Rows are points. The window is the flat piece filled in between its corners: a triangle in 3 columns, a solid with four corners in 4, and so on. A path goes straight from each point to the next, and from the last back to the first. List the points from which the path goes on through the window.
In the rows, zero is written as 128.

Window, 4 rows:
[[ 75 178 146 168]
 [124 106 162  72]
 [140 103 119  51]
 [140 110 140 178]]
Path:
(1): [142 128 167 100]
(2): [153 158 154 141]
(3): [131  39 136 130]
(4): [125  76 112 140]
(5): [158 113 148 102]
(6): [172 126 201  96]
(7): [111  95  87  66]
(8): [110  80 119 125]
Through the window after points: 6, 8

Window:
[[131  96 176 173 115 118]
 [100 159 145 152 106 103]
 [108 157  84 133  88 132]
 [128 117 129  57 195 149]
 [169 109 149  60 100 103]
 [124 168  83 169 140 116]]
Path:
(1): [ 92 125  97  97 217 101]
(2): [141 144 133 111 126 147]
(3): [166 182 185  41 148 136]
(4): [ 92  78  94 170 101 117]
(5): [106 117 108 164 142 128]
(6): [143 152 205 129 105 121]
(7): [116 155 133 193 156 200]
(8): [100 140 100 129  80  81]
Through the window after points: 1

Window, 6 rows:
[[152 106 122  57 145  91]
 [120 156 135 168 126 175]
 [ 83 115 119 159  57 131]
 [181  40 146  78 121 119]
 [131 104  58 102 117 104]
 [ 87 130 134 134 136 193]]
Path:
(1): [157 151 132  78  79 148]
(2): [114 119 124 151 160 138]
(3): [ 85 126 101 169  81 104]
(4): [122  83 170  85  56 209]
(5): [157 110 122  65 109 174]
(6): [130  89 120 140 152  99]
(7): [ 93 116 115 172 104 132]
(8): [144 159 149 110  97 187]
Through the window after points: 1, 3, 7

Window:
[[227  96 143 109 139  69 155  97]
 [116 174 119 107 150 128 150  15]
 [ 63  83 127 156  97 137 129 120]
 [103 117 104 171 185  82 134 176]
 [146  90  66 160 131 115 178 121]
 [140 129 109 190  99 144 149 119]
 [192 104 147 103 143 172  60 163]
 [ 96  98 158  49 105 122 132 170]]
Path:
(1): [115  87  96 181 141 167 231 198]
(2): [159  79 156 181 178 143 190  87]
(3): [144 137 106  89 130 114 106 141]
(4): [151 136 122 177 114 110 103 106]
(5): [124  83 106 121 137 202 201 188]
(6): [135 114 153 140 165 142 125 133]
(7): [162 101  99  82  83 145  75 138]
(8): [119 102 120 137 117 120 101 147]
(9): [126  90 126 137 125 160 141 114]
(10): [182  87 179 151 117 162 177  87]
(11): [128 127 109 106 124 130  96 122]
(12): [119 157  67 145 123  85 105  68]
(13): [154  90 175  95 149 167 144 159]
(14): [114  34 175 103 141 149 176 164]
(15): [132 134  98 138 118  94 113 148]
(16): [123 112 110 140 121  81 125  82]
Through the window after points: 4, 6, 8, 12

Window, 8 rows:
[[137 195 136 143 122 139 184 106]
 [176 152  81 121 171  62 137 115]
 [157  42 242  67  65 141  92 204]
 [139 106  97 134 111 127 122 135]
 [156  59  84  78 174 132 158  93]
 [123  83 146  42 133 177  94 147]
 [165 173 182 173 105 111 109  90]
 [ 62 161 170 115  96 126 154  88]]
Path:
(1): [140 135 109 126 178 103 147 140]
(2): [188 102  98  85 120  95 126  79]
(3): [168 109 137  85  93 140 112 110]
(4): [107  99 160 124 110 149 125 155]
(5): [125 132 110 135 165 122 114 107]
(6): [166 122 129  82  55 145 167 123]
(7): [173 121 119  74 101 133 118 103]
(8): [100 134 119 129 163 135 163 110]
(9): [117  94 128 142 187 141  84 146]
(10): [161 114 125  85  60 123 159 123]
(11): [143 147 155  51  81 147  94 134]
(12): [122  57 131 134 192 146 148 108]
Through the window after points: 1, 9, 11

Window (9 x 9):
[[119 138 174  95 129 193 100  82  98]
 [174 180 121 148  95 152 100 138  90]
 [124 124 109  96  96 106 154 146 100]
 [177  49 103 195 111  78 108 122 186]
 [136 168 150 147 132 136 157  62  68]
 [125  86  68 113 147 138 143  90 184]
 [132 185 118 152 133  75 104 157  42]
 [191  72  89  79 151 147 133 138 151]
 [214 152 130  84  98 105  63 139 146]]
Path:
(1): [177 135  93  99  88 108 113 127 114]
(2): [134 144 155 122 151 114 104 145 127]
(3): [157 138 131 142 176 142 122 180 138]
(4): [139 108  93  82  83 104 142 106  95]
(5): [128 130  41 130 101 174  93  59 104]
(6): [177 136 171 117 138 119 135 166 140]
(7): [ 98 108 121 119 180 197 190 136 181]
(8): [167  94  49 115 101  73  84  64 142]
(9): [158 119  89 105 118  96 118  95  86]
(10): [159 167 129 165 124 115 118 153 121]
(11): [164 151 163 153 119 156 150  94 123]
(12): [113 142  86 103 141  87 115  72  48]
(13): [199 148 104  83  92 127  71 122 123]
(14): [190 141 173 124 134  74  96 158 165]
(15): [152 132 129 113 135 123 146 164 171]
(16): [153 136  79 141 103 163  83  58  68]
Through the window after points: 1, 3, 5, 7, 11, 13, 15

Window (11 x 11):
[[118 161 199 148 150 213 113 110 130 128 121]
 [ 91  99 134 174 161 135 121  87 135 186 127]
 [186 131 111  98  98 138  94 126 122 123 104]
 [ 50 111 151  67  89 169 156  27 170 125  85]
 [146 214 154  91 103 118 208 170 129 172 148]
 [144 121  74 118  48 166 119  66 189 141 170]
 [ 66  55 130 163 100 134 116 151  68 136  82]
 [108 109 150 116 105  83  63 151 146 162 122]
 [149  88 168  74  87 122 148 142  67 123 144]
 [ 82 104 176 114 106 137 161  66 218 119  83]
 [107 153 132 137 123  47 118 154 121 124 141]]
Path:
(1): [126 144 140 106 124 126 134 124 159 107 138]
(2): [123 114 155 119  31  85 124 129  97 192  57]
(3): [151 146 206 177  53 114 145 173 113 147 114]
(4): [ 91 102 128  57 163 165 129  70 137 116 132]
(5): [104  84 123 141 107 121 128 175 161 117 163]
(6): [112 167 139 113  90 106 105  52  80 170  66]
(7): [104 142 223 139  74 141 113 101 120 148  87]
(8): [119 123  81 103 145 139 142 149 112 137 156]
(9): [123 117 114 124 156 133 139 142 147 136 140]
(10): [106 140 165 129  79  74  90 121 115 142 116]
(11): [142 155 140 157  78  83 117 129 112 174 155]
(12): [ 73 126 137 101 170 110 150 139 149 106 107]
Through the window after points: 3, 5, 9, 11

Window (11 x 11):
[[141 138 151 122 131 169 118 183 146 105 148]
 [173  76 154 169  75 153 167 126  41 208 120]
 [ 94 184 110  90  97 136 125  97 102 167 150]
 [130  38 135 167  70 106  94 140 117 120 172]
 [146 101  54  75 169 136 106  97 177 173 141]
 [ 89  84 105 149 142 142  82 135  85  97 151]
 [210 177 100 155 177 121 113 130  90 200 120]
 [ 76 138 104 168  73 159 151 147 125  94 206]
 [ 66 107  46 115 167  73 105 115 149 104 101]
 [114 107 161 225 131 144  94 128  90 159 117]
 [113 132  92  98  98 149 124  74 130  82 116]]
Path:
(1): [ 78 116  55 117 117 134  82 124 136 117  79]
(2): [106 107 100 128 183  61 149 102 130 106 171]
(3): [156  93 126 114 172 148 153 104  81 100 186]
(4): [125 131 121 178 111 132  97 132 115 157 116]
(5): [ 99 131  80 152  79 147 122 148 115 121 174]
(6): [ 98 106 169 151 124 147 156  98 137  85 173]
(7): [117 105 124 109 161 139 162 137 105 136 173]
(8): [125 178 115 152  52 152  45 133 130 132  93]
Through the window after points: 1, 3, 5, 7

Window:
[[144 114 143 123 196 170 126 108 116  78 108 155]
 [166 124 138 108  82  86  87 100 156 163 140 112]
 [107 161 147  66  72  66  37  93 152  75 152 124]
 [ 62 128 135 126  80 135 153 120  62 173 100 146]
 [101 189 140  79 176 147 141 133 152 138 125 148]
 [ 88 151  93 111 142 111 101  95 120 144 138  76]
 [108 158  92  77 153 195 132 155 139 118  82 110]
 [127 162 149  96  78 121   7  70 123 136 153 137]
 [132 147 141 159 143 113 127 185  78 169  69 149]
 [113 153 124 157  81 153 153 183  42 162 146 138]
 [ 81 106 169 115 163 145 110 133 156 140 123  66]
 [ 96  93 101 140 126 132 127 187  59 189 133 224]]
Path:
(1): [127 146 148  97 139 123 115 141 104 144 106 133]
(2): [ 88 170 112 176 103  97  87 154 134 123 116 157]
(3): [ 97 166 133 195 131 148 135 119 108 150 100 114]
(4): [134 107 133  61 101 119 106 184  80 155 150 153]
(5): [121 132 142  79 104 118 115 161  72 145  97 133]
(6): [ 89 140 107 209 158 181 133 117 135 175 141 150]
(7): [111 155 101 188 106 131 135 113 104 111 147 151]
(8): [112 126 157  86 125 118 103 141  97 174 112 134]
Through the window after points: 1, 3

Window:
[[136 185 119  84 145  41 110  84 143 200 109 186]
 [119  82 138 144 103 144 100 113 120 152 106  83]
 [130  96 159 160  92 118 134 166 102 170  98 145]
 [ 89 120 111 136  90 156 106 154 155 139  95 120]
 [153 112 103 122 111 157 193 151 152 109 132  94]
 [162 116 125 167 106 122 165 147 119  91  55 105]
 [131 130 188 140  95 164 103 140 137 123 107 118]
 [173  99 112 147  70 128 110 165 144 122 116 102]
 [163 132  89  83 126 168 132 158 119 135  97 105]
 [118 249  94 107 130  93 120  72  89 179 144 172]
 [138  99  95 109 130 138 133 156 118  79 130 128]
 [124 101 139 105  46 143 133 118 115 126  96 141]]
Path:
(1): [150 144 106  92 134 140 128  90 148 153 101 170]
(2): [136 112 115 131 117 147 117 106 115 134 101 145]
(3): [109 138 112 124  88  86 136 176 152 159 107  92]
(4): [112 141 120  79  93 111 138 149 103 119 103 122]
(5): [180 139 106 180 146 149 129 118 151 151 115 126]
(6): [142  91  78 149 111 155  77 100 153 164 130 167]
(7): [115 146 131 115  96 128 128 144 126 137 109 115]
(8): [129 152 132 125 104  90 122 132 122 141 111 119]
Through the window after points: none

Window:
[[ 82 135  80 147 145  82 118 108  60 106 124 121  61 205]
 [147 138 171  78 182 117 146 131 107 119 176 144  94 144]
 [172 143 115  90 136 178 165 154  73  98 157 101 158  88]
 [ 85 134  71 136 213  62  97 124 118  66  87  70  78 207]
 [106  77  61  99 144 151 150 145 100 112 171 151 213  43]
 [158 108  73 157 142 131 143 160 118 137 118 161 196  95]
 [ 58 128  97 140  77 133  97  79 156 131  54 141 105  86]
 [ 84 104 126 178 140 126 138 120 123  96 102 125  35 107]
 [135  50  95 145 138 154 116  91  95 125 119 115 210  90]
 [122  92 103 110 152 200 195 154 114 118 161 136 224 127]
 [174 112  99  93 134 129 165 122 136  82 187 121  88 157]
 [152 112 133  85 136 158 139 186 121 154 205  91  93 135]
 [164  71 121  53 139 130 191 179  87 117 140 120 144 128]
 [ 66 138 137 176  83  71 149  89 145 127 110  93  92  91]]
Path:
(1): [129 105  86 123 161 146 147 104 111 146 124 130 126 112]
(2): [131  94  80 116 164 146 165 115 110 138 131 114 121  94]
(3): [116 114 115 152 109 101  90 136 108  76 126 139 169 165]
(4): [111 124 119 147 116 114 119 203  96  85 203  92 174 153]
(5): [130 102 112 104 148 150 163 104 116 131 109 131 106 123]
(6): [147 103  77 129 214 154 202  63 128 135  75 128 121 116]
(7): [ 88 101 134 135  63 105  85 165  98  87 165 121 143 104]
(8): [146  99 133 121 111 125  27 138 100  35 133  67 116 164]
(9): [ 82 123  84 127 179 134 236 135 114 178 128 152 134  99]
(10): [145  88  83  96 176 137 182 111 111 138 140 139  79 142]
(11): [105 140 135 124 122 105 122 156 118  83 132 105 121 129]
(12): [104  88 122 140 106 132 119 131 110  88 119 112 151 102]
Through the window after points: 2, 12

Window (14 x 14):
[[160 163  69 135 137 106  97 144  83 125 140 132  39  94]
 [104 149  39 154 128 104 199  71 150 121 150 153 130 105]
 [ 86 151  17 134  96 120 171  95 110 136 158  82 179  87]
 [143  45 117 136 166 163 120 113 148 150 122 129 181 184]
 [101 154  28 112  84 135 177 134 146 182 172 140 157 170]
 [145 167 141 174 133 125 111 185 125 163 100 162  92  90]
 [123  57 184 104 127  94 147  71 124 143  88  99 122 156]
 [116  63 190 139 145 161 116  49  79 174  97 149 136 174]
 [173  81 157 114 149 157 154  78 139 197 144 135 153 126]
 [132 176  94 106  85 130  81 141 145 125 141 191 119  88]
 [126 161 127 159 141  82  66 124 144 180 166 160 104 104]
 [148 178 161 167 110 138  97 162 124 105 175 142  74 115]
 [184 104 133 148 109  97 134  86  81 132 108 127 159 169]
 [129  65 178 103 174 115 159 108  77 143 132 150 172 161]]
Path:
(1): [153  84 156 163 116 119 123 121  99 150 150 151 134 125]
(2): [ 87 109  91 153  42 120 118 159 113 168 174 168  74 103]
(3): [177 168 143 126 204 110 143  70 118 128  91 114 172 132]
(4): [124 132  89 130 167 163 111 134 147 168 104  76 183 147]
(5): [133  70 114 137  67 101 178  83 105 128 199 222 100 156]
(6): [137  39 147 151 120 103 149 114  83 141 163 187  96 137]
(7): [141 172 148 110 159 131 105  93 129 144  92  94 171 125]
(8): [142 128 105 121 129 114 138  90 118 148 111 126 148 163]
Through the window after points: 4, 8

Window (14 x 14):
[[146  72 123 159  86 221 163  73  81 171 137 184 157 188]
 [ 58 133  94 194 120 147 139 159  89  42  84 173 156  77]
 [124  61 125 189  68 159 158  42 103 134 147 152 114 127]
 [124 151  93  82 162 134 143 156  81  87 196  92 171  93]
 [ 90 147 127 181 123 125 109 169  47 121 139 162 123  83]
 [134 134 178 104 182 113 125 193 138  84 160  91 139 122]
 [131 167 144  61 159  77 184 114 199 187 151 116 120 176]
 [ 82 105 137  49 140  84 139 175 185 160 190 112 139 161]
 [ 95 111  90 115 192 114 125 165  80 100 126  92 115 132]
 [132  72 141 106  79 158 123  38 132 180  84 193 135 124]
 [113 147 121 109 136 124  88 105 192 166 153 106 143 168]
 [133 126  91 152 121 116 137 215 103 111 117  90 151  84]
 [ 78 146 139  87 195 139 152 180 169 160 163  69 129  94]
 [110  87  78 201 185 114 126 124 106 106 121 197 183  66]]
Path:
(1): [ 85 146 143 128 133  76 145 127 120 137 118  91 157 145]
(2): [121 115 105 131 162 150 139 167 127 111 164 141 130 104]
(3): [ 94 120  96 132 163 161 119 164 117  99 147 162  87  81]
(4): [141 124 143 153 121 102 145 102  98 140 121  99 214 148]
(5): [ 95 154 142 142 151  82 143 148  49 155 119  89 156 145]
(6): [119 111  97 128 152 149 136 158 146 106 158 131 138 108]
(7): [152 137  61  86 123 127 126 155 161  99 156 126  77  74]
(8): [ 71 117 160 138 176 134 140 139 108 159 130 127 199 144]
(9): [ 97 154 149 140 136 109 146 144  76 140 115  99 194 128]
(10): [116  96  78 131 153 131 115 157 160 108 173 154  71  76]
(11): [141 132  96 118 110 179 131 172 164 154 119 153 104 132]
(12): [102  75 153 154 142 110 156  78  42 118 162 112 202 145]
Through the window after points: 11

Window, 14 rows:
[[ 93 106 155 159 141  82 114 157 168 137 113 176 119 105]
 [105 128 143 112 141 117 142 124 156  75 151 114  82  98]
 [182 110 150 129  84  69 140 131 141 104 168 149 180 126]
 [126 130 192 156 100 114 116 109 144 107 123 178  52 141]
 [153 138 112 121 227 249  93  79  90 187 143  84 116 117]
 [126  81 147 141 128 187  91 123 202  99  97 148  78 130]
 [125 157  49 128 163 214  53  98  67 190 187  32 145 151]
 [134 109 151 115 125  85 107 115 122 114  69 108 115 130]
 [128 103 129 105  89 134 133 166  90 110 132 164 131 109]
 [157 176  52 155 102 120 154 109 104 172 109  86 150  95]
 [126  99 188 165 157 195 118 162 144 134 127  75  65 131]
 [170 143  49  90 142 113 144 143 115 199 141 118 135 172]
 [121  98  70 147  99  76 191  87  89 144 137 119 170 151]
 [ 91 207  83 109 129 175 161 102 109 190 117  59 195 159]]
Path:
(1): [ 90 187 112 188 154 135  86 168 105  73 137  94 153 162]
(2): [ 84 138 116 192 185 127 121 142  89 114 113 150 145 162]
(3): [169  96 167  82  80 132 121 126 186 163 118  77  76  86]
(4): [135 119 168 118 101 171  94  98  88 200 206 110 112  94]
(5): [116 159  53 131 166 145 145 131 134 130  82  88 137 165]
(6): [121 155  94 133 147 133 139 121 118 140 109 105 158 149]
(7): [133 140 105 122  96 145 143 106 118 183 136  92 128 113]
(8): [148 119 122 107 106 153  98  71 114 169 134 102 131 120]
(9): [141 141  91 132 142 124 146 144 118 137 122 109 126 144]
(10): [152 139  99 136 154 116 133 124 101 106 103 143 181 139]
(11): [120 119 145 123 125 148 132 120 137 161 126 109  92 117]
(12): [113  97 113  94  92 156 123 117 135 180 157  76 129 123]
(13): [137 153 138 161 155 145 135 129 133 113 105 129 127 144]
(14): [150 138 109 138 143 118 125 139 107 128 125 117 142 137]
(15): [111 113 119 109  87 162 134 100 136 191 114 120 127 124]
(16): [161  53 140  96 125 173 159  86 133 206 134  94  75 106]
Through the window after points: 2, 6, 12, 16

Window:
[[137 157  70 106  77 139  59  77 126 112 116 164 134  39]
 [117 118  40 165  88  96 164 150  84 126 123 127 100 123]
 [ 98 170 170 119  76 150 156 161 185 127 167 126  62 178]
 [118 163 154 157 133 135 154 146  78 147 159 117 142  98]
 [108 172  88  91 134  91 154 177 143 141 126 108 153 110]
 [ 60 115 128 113 127 175  75 153 196 122 208 122  81 146]
 [155 141  49 131  55  51  70  73 130 146 168 126 199  49]
 [ 60 130 181 119 131 140 116 145 153  77 126  94  91 204]
 [111 117 164 131 133 164 179 180 170 147 139 154 163 187]
 [153 131 104 155 143 112 147 142 159 185 111  83 116 137]
 [146 144  65 113  98 122 116  52 164  73 174 112 167  29]
 [100 130 116 103  98 165 176 132  94 183 135  80 144 154]
 [177 133 144 104 133 153 162 207 112 143 156  95 129 197]
 [127  80 145  66 146  74 155 113 133 147 146 124 119  96]]
Path:
(1): [107 157 100  94 125 151 161 106 112 116 188 121 125 140]
(2): [101 141 127 125 160 139 123  76  98 121 189 116 127 202]
(3): [111 135 130 116  97 130 145 165 170 116 122 114 135 103]
(4): [126 106 133 134  98 130  84 176 168 128 147 102 120  82]
(5): [120 166 100 111 110 124 186  81 100 145 158 131 132 190]
(6): [114 162  93  67 141 144 149 129 150 145 159 178 133 156]
(7): [138  95 127 197  73 110 101 152 134 130 163  41 135  62]
(8): [ 89 104 143 115  54 139 113 182 165 158 153  77 177 114]
(9): [134 148  75 121 118 104 109  86 126 133 164 138 127 104]
(10): [ 94 178 151 116 152 123 133  59 106  96 152 134  86 117]
(11): [118  93 106 124  67 145 104 218 172 139 118 100 164 146]
(12): [127 109 161 186 106 101  84 196 176 168  93 102 153  59]
Through the window after points: 2, 8, 10, 12

Window (14 x 14):
[[ 85 138 160 109 102 107 126 152  57 167 105  72 118 141]
 [136 133 143 133 135 149 179 115 210 115 155 153 154 108]
 [100 147 176 148  77 109 102  94 102 113 109  93  98 176]
 [154 141 167  90 127 129 164 153 249  81 132 121 165 148]
 [133 149 150 108  87 164  69 112 102 164 114  88  82 123]
 [112 135 160  92 163  48 159  98 194  98 150  62 184 125]
 [174 111 148 122 159 151 115 113  96 152  86 168  80 145]
 [152  53 132 138 147 190 119 101 149 179 125 136  96 189]
 [142 191 146 143  97 124  80 139  95 162 133 108 122 169]
 [101 168 109 151 102 102 103 158 139 131  88  49 127 118]
 [155 110 175 143  73  97  83 137 120 131 139 129 116 138]
 [104 156 158 138 124 165  50 158 139 139 113 153 119 132]
 [ 79 150 134  96  94  45 132 113 145 164 112  80 109 151]
 [162  95 118  97 126 169 126 103 164 111 118 179 169 150]]
Path:
(1): [133 145 157 136 101 120 120 120 145 151 116 112 140 113]
(2): [ 95 132 133  92 117 114 121 118 141 127 131 107  91 175]
(3): [124 137 151 105 104 117 109 139 136 102 150 132 125 145]
(4): [130 153 157 140 110 128 117 113 154 148  88 102 139 134]
(5): [137 159 201 118 146 148 118 118 150 155  46  63 173 155]
(6): [138 116 130 121  90 116 105 133 141 131 160 143  99 129]
(7): [128 131 124  95 108 101 135 151 119 111 139 120  98 157]
(8): [119 136 173 146 120 119 109  98 168 165 104 108 154 148]
Through the window after points: 1

Window (14 x 14):
[[141 170 175 120 177  84 151 152 145 140  92  41 127 149]
 [154 173 120 154 166  80   7  43 131 104  69 100 155 148]
 [ 69 148 108 124 198 129 122 108 134  99 130 148 167 120]
 [226 206 134 196  93 179 187 180 177 193 115  99  47 100]
 [163 177 165 202 110 147 165 184 149 101 176 176 110 143]
 [163  64 112 143 170 137 154 134 116 160 156 117 155 178]
 [130  83 135 152 118  87 112 165 121 147 112 159 196 124]
 [147  50 161 117 178 159 117  86 112 165 168 177 110  86]
 [ 77  86 167 148  85 145 123 143 128 128 157 112 187 107]
 [ 84 113 193 141 102 142 144 137  86 151  98 139 172 156]
 [ 82 117 147  87 139 147 109 149 155 107 132 151 137 150]
 [147 151 119 111 132 105 171 121 149 114 190 179 200 166]
 [111 160 178 133 164 132  78 174  90 189 147 120 157 154]
 [115 186 136 124 111 131 109 150  82  91 138 135 112 116]]
Path:
(1): [148 152 147 115 142 209 129 158 109 135 128 119 198 124]
(2): [171 125 147 123 153 156 100 137 123 120 121 131 171 134]
(3): [ 79 121 138 155 137 111 155 115 128 156 170 127 108 139]
(4): [101 121 153 171 129 116 130 131 120 181 180 194 114 153]
(5): [171  89 146 101 156 167 171 167 123 111 110  78 176 120]
(6): [169 160 132 113 133 188 135 170 126 139 132 145 199 107]
(7): [ 96 130 152 173 130  78 126 129 134 136 140 102 111 173]
(8): [126 173 122 140 113  96 133 138 130 152 114 148 115 155]
(9): [159 116 185 127 207 169 130 155 139 119 149  88 154 127]
(10): [169 153 154 128 188 158 100 152 137 107 129 100 172  66]
(11): [132 135 146 173 104 113 139 124 121 161 136 155 113 171]
(12): [ 94 108 157 165 129  54 102  94 119 137 100 139 125 164]
Through the window after points: 12
